Each row of a before or after table is a point. One or more steps were done to the points. Then noise was added and the rows were shuffled. The steps act on columns, c1 being the first. Name the steps. A step turns or swaps two columns, mirrors them in a line or flattens them onto one, adds a multiple of one to another, or multiplies or shifts one. Angles are multiples of 10 degrees, from the lower column toward the higher: turns from -170 to 170, lines from 10 to 170 but not 90. Use the fewest steps. Two steps may share a column if one is a turn and the other turns, adds or multiplies; they go together, in the order done. Otherwise the lowest column goes first.

Before (10 x 2):
[[-1.1  1.5]
 [ 3.0 -0.9]
 [ 1.7  5.0]
 [ 2.9 -5.0]
 [ 3.0 -3.2]
 [ 3.5  0.3]
 [ 4.7 -3.3]
 [ 4.3 -1.2]
 [ 1.8 -3.1]
 [-3.3  4.9]]
After (10 x 2):
[[ 1.1 -1.7]
 [-2.9 -4.6]
 [-4.2  3.9]
 [-1.9  5.3]
 [-2.2  3.7]
 [-1.4  3.4]
 [-3.0  1.3]
 [-3.5  0.5]
 [-4.0  1.9]
 [ 2.5 -5.5]]
Steps: turn c1 and c2 by 170 degrees

Before, 11 rows:
[[-0.6  2.1 -3.2 -1.6]
 [ 0.8  1.7 -0.4  0.7]
 [ 1.7 -2.5  0.7  0.6]
 [ 2.4 -2.6  1.3  1.1]
 [ 1.9  2.3 -0.8  2.3]
 [-0.6  0.7 -6.8 -0.6]
 [-3.2 -6.1 -3.6 -0.5]
 [ 2.4  1.7 -2.6  1.6]
 [ 1.7  1.5  1.6  0.3]
 [ 0.9  0.6 -1.8  2.6]
 [-2.8  1.5  1.1 -2.5]]
After:
[[ -0.8  -0.7 -16.8   0.0]
 [  1.8  -0.3  -1.5  -3.3]
 [ -3.7  -1.8   2.8   0.4]
 [  0.5  -0.9  -1.0  -1.6]
 [  2.1  -0.8  -6.7  -2.4]
 [  3.6   1.7   3.3   1.4]
 [ -1.6   4.5  -8.8   5.3]
 [  1.4   1.3  -4.3  -2.0]
 [  2.2   1.4   1.6   1.6]
 [ -1.5  -2.4  -8.2  -0.9]
 [  1.2  -1.2   4.0  -1.6]]
Steps: turn c2 and c4 by -130 degrees; turn c1 and c2 by -20 degrees; multiply c3 by 2.5

Before (14 x 6):
[[ 0.9 -2.9  2.6 -1.5  0.6 -5.6]
 [-3.2 -0.2  2.0  0.7 -1.8  0.4]
 [ 0.3 -0.3  4.0 -2.7 -3.0 -0.1]
 [-3.4 -2.9  5.9  1.7 -2.5  5.0]
 [ 0.8  1.1 -2.8 -1.3  3.2 -4.0]
 [-4.2  2.5 -1.7  4.5  3.0  2.7]
 [-3.2  4.8  0.6  1.0  4.7 -3.8]
 [ 0.6 -0.9  0.0  0.6  3.4 -1.4]
 [-2.8  3.7  2.0  6.2  1.2  2.0]
 [ 2.5  3.1  0.2 -1.1  1.1 -3.5]
 [-3.9 -6.5  3.3  2.1 -2.8  1.9]
 [ 2.0 -2.7  3.2 -0.2 -0.3 -1.4]
 [-1.0 -3.9  2.8  0.1 -3.3 -2.4]
 [ 3.0 -2.4 -1.3  4.1 -3.5  2.4]]
After, 14 rows:
[[ -2.6   0.4  -0.8  -3.3  -2.4 -11.3]
 [ -0.1  -0.8   0.6  -0.3   0.6  -2.7]
 [  3.6  -3.4  -2.3   3.9   0.0   5.3]
 [  1.9   1.7   2.1   0.6   0.6  -8.0]
 [ -3.2   2.5  -1.5  -1.3  -6.0  -0.2]
 [ -1.0  -4.3  -5.0  -5.5  -5.7   3.6]
 [ -3.7  -1.1  -0.1  -2.7  -3.1  -3.0]
 [ -0.3  -4.7   3.4  -1.1  -6.9   4.7]
 [ -2.0   1.6   2.3   2.4  -2.0  -7.2]
 [ -0.5  -4.6  -3.5   5.6  -1.8   4.1]
 [  1.0   0.6  -3.3   4.7   1.7  -7.9]
 [ -1.8  -1.5  -2.4  -3.8  -6.4  -4.8]
 [ -0.6  -0.7  -4.0   0.4  -4.4   0.5]
 [ -3.8  -2.7  -6.7  -1.9  -5.6  10.0]]
Steps: turn c1 and c3 by 120 degrees; turn c2 and c4 by 70 degrees; shift c5 by -3.0; multiply c6 by 2

Before, 10 rows:
[[ 1.6 -2.4  1.3  5.0 -3.3 -2.1  0.4 -3.4 -0.8]
 [ 3.5  4.6 -1.9  3.7 -3.2  4.1 -0.9 -2.3 -3.6]
 [-2.2 -3.7 -1.2  1.3  3.5 -4.7  1.5 -4.2 -1.2]
 [ 3.2  0.9  1.1  4.6  0.3 -1.3  6.3  0.4 -0.8]
 [-2.3  2.3 -1.0  3.2 -4.8  4.5  1.5 -0.4 -5.4]
 [ 1.0 -4.7 -4.1 -3.8  1.5  3.8 -2.3  4.7 -2.6]
 [ 0.4  3.8  3.2  1.7 -4.4 -3.2 -2.7 -0.3 -5.5]
 [-1.1  1.3  3.0 -5.7  0.3  6.0 -1.3  0.8 -3.7]
 [-3.2  4.4  4.6 -2.1  3.0  3.6  1.0  5.2  2.7]
 [-0.8 -4.4 -4.4 -2.7 -1.6 -4.0  1.1 -4.2 -0.4]]
After (10 x 9):
[[ 0.6  0.8 -7.2 -4.5  0.8  1.5 -0.3  4.1 -3.1]
 [-2.7  1.6 -1.7  4.2  1.6  5.3 -0.5  0.5 -3.6]
 [-2.1 -2.0 -2.5  1.7  0.5 -5.1  0.5 -3.5 -2.2]
 [ 3.4 -0.2  2.6  7.2  0.6 -0.9  3.2 -1.2 -0.5]
 [-1.2  2.3  5.7 -6.1  1.1  5.6  1.9  1.4 -3.6]
 [-1.0 -2.0 -8.3 -1.8  0.3 -5.0  2.2 -4.2 -0.5]
 [-3.3  1.8  9.5 -1.1 -0.4  4.4  2.0  6.9  1.6]
 [ 3.6  2.3 -3.9  3.0  0.8  5.3 -2.8 -4.0 -2.1]
 [ 0.8 -0.8  6.6 -0.2  1.1 -1.9 -3.8 -1.0 -3.8]
 [ 1.6 -1.3  2.3  4.3 -0.1 -2.6 -2.4 -4.6  0.3]]
Steps: add -0.5 times c1 to c8; flatten c2 and c6 onto the line at 70 degrees; multiply c3 by 2; turn c4 and c7 by -30 degrees; flatten c5 and c9 onto the line at 110 degrees

Before (14 x 11):
[[-3.2  1.5 -2.6 -2.4 -0.5  5.0 -0.6 -1.0 -0.7  0.0 -2.5]
 [-2.1 -0.4 -1.8  4.0 -2.7 -4.1 -2.9  2.7 -1.6 -2.6  2.8]
 [-4.3 -3.6 -4.1 -1.6  1.3 -3.0 -0.5 -3.7 -0.7 -1.8 -2.3]
 [-1.1  2.3 -3.3 -3.6 -2.0 -3.6 -0.4 -3.7  0.1  0.0 -1.6]
 [ 4.3 -2.3 -3.3  2.7  1.7 -3.7 -1.6  0.9 -8.5 -3.0 -2.2]
 [-1.4 -2.1  9.1 -3.7 -1.9  5.9 -1.7 -1.7 -0.7  0.7 -3.4]
 [-2.0  1.7 -2.6 -3.0  2.6 -3.8  1.0  1.1 -0.3 -0.8  3.4]
 [ 4.2 -4.9 -4.5  2.5  3.3 -3.5 -5.7 -3.6  0.1 -0.1 -3.0]
 [-0.6 -2.0 -3.1 -3.3  0.1 -1.5  1.4  1.8  1.1 -0.6 -3.6]
 [-1.5 -0.3  4.3  3.7  4.0 -2.6 -6.9 -0.1 -0.6 -2.2 -3.2]
 [-1.8  1.5  2.6 17.0  0.9 -4.2 -1.4 -0.9  0.8 -0.2 -2.9]
 [-2.6  1.6 -4.0 -2.7 -1.7 -2.3  0.1 -0.3  0.6 -3.1 -3.4]
 [ 1.3  1.8 -0.7 -1.1 -0.8 -1.7  0.1  1.4 -0.3 -9.7  4.4]
 [-2.6 -1.0  1.6 -3.3  0.2  2.4  0.9 -2.6 -0.5 -0.8 -2.2]]
After (14 x 11):
[[-2.9 -3.8 -7.8 -3.8 -1.9 -0.2 -3.7 -1.5  2.4  0.8 -0.9]
 [-1.2  3.4  1.0 -3.2  0.2 -0.8 -1.8  1.8 -0.9 -0.7 -3.3]
 [ 8.6  3.4  0.7  2.7  1.8  8.6 -2.9  0.9  1.6 -3.0 -0.1]
 [ 2.7 -1.0  1.8 -1.2 -0.9  0.5  3.4  1.2 -0.4 -9.7  2.8]
 [-6.3  0.7  3.1 -2.4 -0.4  0.0 -2.2 -1.0  2.2  0.0 -1.0]
 [-3.1 -3.3 -4.4  3.8  4.0  0.9 -6.9 -0.3 -0.6 -2.2  3.3]
 [-2.1  0.7  4.4 -3.7 -1.9  0.4 -1.5 -3.6 -1.6  0.0 -0.7]
 [-8.6  5.2  0.4 -1.5  1.3  0.9 -2.2 -3.6 -0.8 -1.8 -1.1]
 [ 8.4  6.0 -0.4  2.5  3.4  0.3 -6.2 -3.6 -1.2  0.0  2.5]
 [-3.9 -0.1  2.4 -3.0  2.6  0.8  3.3  1.0 -1.2 -0.8  1.2]
 [-5.1  1.7  4.5 -2.7 -1.7 -0.4 -2.4 -0.3 -1.2 -3.1 -2.3]
 [-4.2  1.9  1.6  4.1 -2.7  2.0  0.3  2.6 -1.0 -2.7  4.0]
 [-5.2 -0.2 -1.8 -3.3  0.3  0.2 -1.2 -2.6  1.3 -0.8 -2.0]
 [-3.4 -3.0 -1.2 17.1  0.8  0.0 -3.1 -1.1 -1.9 -0.3 -0.9]]
Steps: multiply c1 by 2; add 0.3 times c5 to c3; turn c2 and c3 by 140 degrees; multiply c6 by 0.4; turn c6 and c9 by 110 degrees; turn c7 and c11 by -50 degrees
